Each row of a before or after table is a point. The points were changed in one or more steps. Then noise was added and the rows were shuffled. The steps act on columns, c1 being the first. Write out the steps. A step turns or swaps two columns, mirrors them in a line or flattens them onto one, adds a multiple of one to another, or multiplies or shifts one. Angles are multiples of 10 degrees, from the lower column toward the higher: turns from -170 to 170, lines from 10 to 170 but not 90. Use the fewest steps. Two steps may share a column if one is a turn and the other turns, adds or multiplies; they go together, in the order done. Otherwise the lowest column goes first.

Before:
array([[ -6,  18],
       [ 42, -53],
       [-27, -20],
       [-16,  20],
       [-21, -29],
       [-25,  10],
       [111, -30],
       [-14, -68],
       [ 12, -23],
       [-24, -19]])
After (10 x 2):
array([[-26,  20],
       [112,  33],
       [-23,  -8],
       [-17, -19],
       [-27,  19],
       [ 10,  23],
       [ -7, -21],
       [-20,  29],
       [ 40,  52],
       [-12,  67]])
Steps: multiply c2 by -1

Before (8 x 6):
array([[  -8,   50,    8,   45, -101,  -19],
       [  34,   17,   58,   44,  -48,   45],
       [  35,  -40,   17,  -53,    8,  -26],
       [  28,  -33,  -13,   38,  -64,  -18],
       [ -37,   13,   55,   65,  -16,  -11],
       [  51,   -5,  -47,   -7,  -66,   15],
       [   3,  -26,   -8,   33,   25,   12],
       [ -10,  -21,   11,  -37, -100,  -15]])
After (8 x 6):
array([[  52,   -3,  -48,   -7,  -67,   11],
       [  34,  -40,   15,  -22,    7,  -24],
       [   2,  -26,   -7,   11,   25,   13],
       [  -8,  -20,   11,  -18,  -99,  -15],
       [ -12,   47,    9,   20, -104,  -20],
       [  34,   16,   59,   17,  -46,   43],
       [  27,  -35,  -14,   14,  -62,  -19],
       [ -37,   11,   55,   30,  -17,  -10]])
Steps: multiply c4 by 0.4

Before, 13 rows:
array([[  2, -28,  40, -81, -21, -38, -35, -31, -18, -66,  18],
       [-31,  40,  37,  15, -46, -22, -20,  -7,  61, -59, -19],
       [ 25,  26, -16, -23,   2,  18,  40,  -3, -19, -54, -34],
       [-27,  12,  48,  15,  30,  -2, -58,  -7,  31, -55, -28],
       [  2, -15,  23, -75, -63, -54, -59,  28,  55,   2,  15],
       [ -6, -64,  15,   6, -77, -39, -42, -54,  25,   0,  13],
       [ 63,  -7, -35,  -5, -56, -13, -26,  21,  20,  14, -44],
       [-10,  28,  47,   3,  -7, -53,  -4,  46, -43,  -4,  22],
       [-28,  49,   4, -56,  -6,  -7, -61, -59, -41, -28,  40],
       [ 62, -55,  53,  18, -79,  29,  30,  39,  20,   6, -41],
       [ 21, -32,   4,   9,   2,  16, -41, -13,  64, -24,  53],
       [-21, -34,  11, -85, -18,  -8,  33, -58,  56,  24,  45],
       [-25, -32, -37, -62,  15,  53, -22,  40,  60, -47,  10]])
After, 13 rows:
array([[ 62,  -7, -33,  -5, -57, -12, -26,  21,  20,  16,  43],
       [ 24,  24, -15, -25,   3,  18,  46,  -4, -16, -57,  33],
       [  1, -17,  25, -73, -60, -54, -62,  28,  52,   4, -14],
       [ 62, -54,  57,  18, -78,  28,  32,  38,  22,   8,  42],
       [ -7, -60,  15,   4, -77, -38, -39, -57,  26,   3,  -9],
       [-33,  42,  34,  16, -48, -20, -21,  -3,  60, -54,  19],
       [-16, -34,  15, -86, -14,  -6,  38, -58,  56,  25, -46],
       [-26,  13,  48,  13,  30,  -3, -59,  -8,  29, -57,  27],
       [-32,  47,   4, -58,  -9,  -7, -58, -58, -39, -29, -41],
       [-24, -32, -38, -63,  12,  55, -27,  43,  59, -48,  -8],
       [ -6,  32,  45,   5,  -7, -56,  -3,  46, -43,  -8, -19],
       [ 19, -34,   2,   8,  -2,  17, -43, -13,  62, -26, -51],
       [  6, -28,  39, -75, -21, -38, -38, -31, -15, -71, -19]])
Steps: multiply c11 by -1

Before (10 x 18):
array([[ 11,  15,  -8,  -9, -58, -30, -21,  -7,  34,  25, -15, -19, -36,
        -11,  19, -56,   9,  -7],
       [ 14,  -3,  14,  -7,  16,  -4,  16, -23, -23,  38,   6,  23,  38,
         21, -53, -33,  55,   6],
       [ -9, -52,  -3, -12, -23,  -2,  23,  23, -30, -36,  39,  15,  -6,
         15, -47, -55,  15,  41],
       [ 29,  13, -42,   2,  12, -21,   5, -33,  25,  34,  23,  23,  40,
         17,  15,  29,   7, -18],
       [ 43, -41, -16,  20, -36, -18,  19,   8,  10,  38, -17,  13,   4,
        -30, -58,   3,  57,  -9],
       [ 61, -46,  29,  21, -40,  -3,  -1, -33,  55, -10,  15, -28, -18,
        -14, -19,  22,  11,  -5],
       [ 49,  10,  10,  35,  13, -26,  45, -51, -15, -29,  11, -24, -40,
         24,  26,   6,  -7, -22],
       [-21, -15,   4,  46,  28,   5, -21,   4,   0,  11,  31, -39,  28,
        -17,  21, -29,   8,  -8],
       [  0,  11,  -9,  38, -35,  41,  -6,  -3,  31,  18, -33,  -8,  33,
        -36, -36,   9,  -7,   9],
       [ 49,  -2,  32, -31,  -9,  13, -19, -22,  18, -39, -25,  18, -16,
        -32,  -4,  -5,  36, -22]])
After (10 x 18):
array([[ -6,  10,  -9,  39, 120, -11,  -6,  41,  31,  17, -34,  -9,  -2,
        -36,  34,   9,  -6,   8],
       [-64, -45,  30,  21,  48,  32,   0,   8,  55, -12,  14, -28,  40,
        -13,   8,  22,  11,  -5],
       [-49,  -4,  31, -31,  -9,  16, -18,  19,  19, -37, -24,  19,  19,
        -31,  -5,  -5,  36, -22],
       [-24,  -3,  14,  -6,  30,  23,  15,   3, -23,  38,   4,  23, -39,
         21,  52, -31,  54,   7],
       [-26,  15, -43,   3,  42,  39,   5,  -8,  25,  34,  23,  23, -39,
         17, -20,  29,   6, -18],
       [  1, -52,  -3, -12,  34, -20,  24,  -9, -30, -35,  41,  15,  18,
         15,  48, -54,  16,  41],
       [ 24, -12,   5,  45,  -8,  -6, -21,   5,   0,  12,  31, -41, -39,
        -15, -17, -28,   8,  -8],
       [ -8,  17,  -9,  -7,  53,  17, -21, -27,  34,  25, -15, -19,  64,
        -12, -21, -56,   9,  -7],
       [-53, -41, -17,  21,  75,  -2,  19, -19,  11,  36, -18,  13,  21,
        -30,  49,   4,  56,  -8],
       [-43,  10,  10,  34, -91,  56,  46,  -8, -14, -30,  12, -24,  22,
         23, -33,   5,  -6, -21]])
Steps: turn c1 and c15 by -170 degrees; turn c5 and c13 by -140 degrees; multiply c5 by 2.5; turn c6 and c8 by 110 degrees
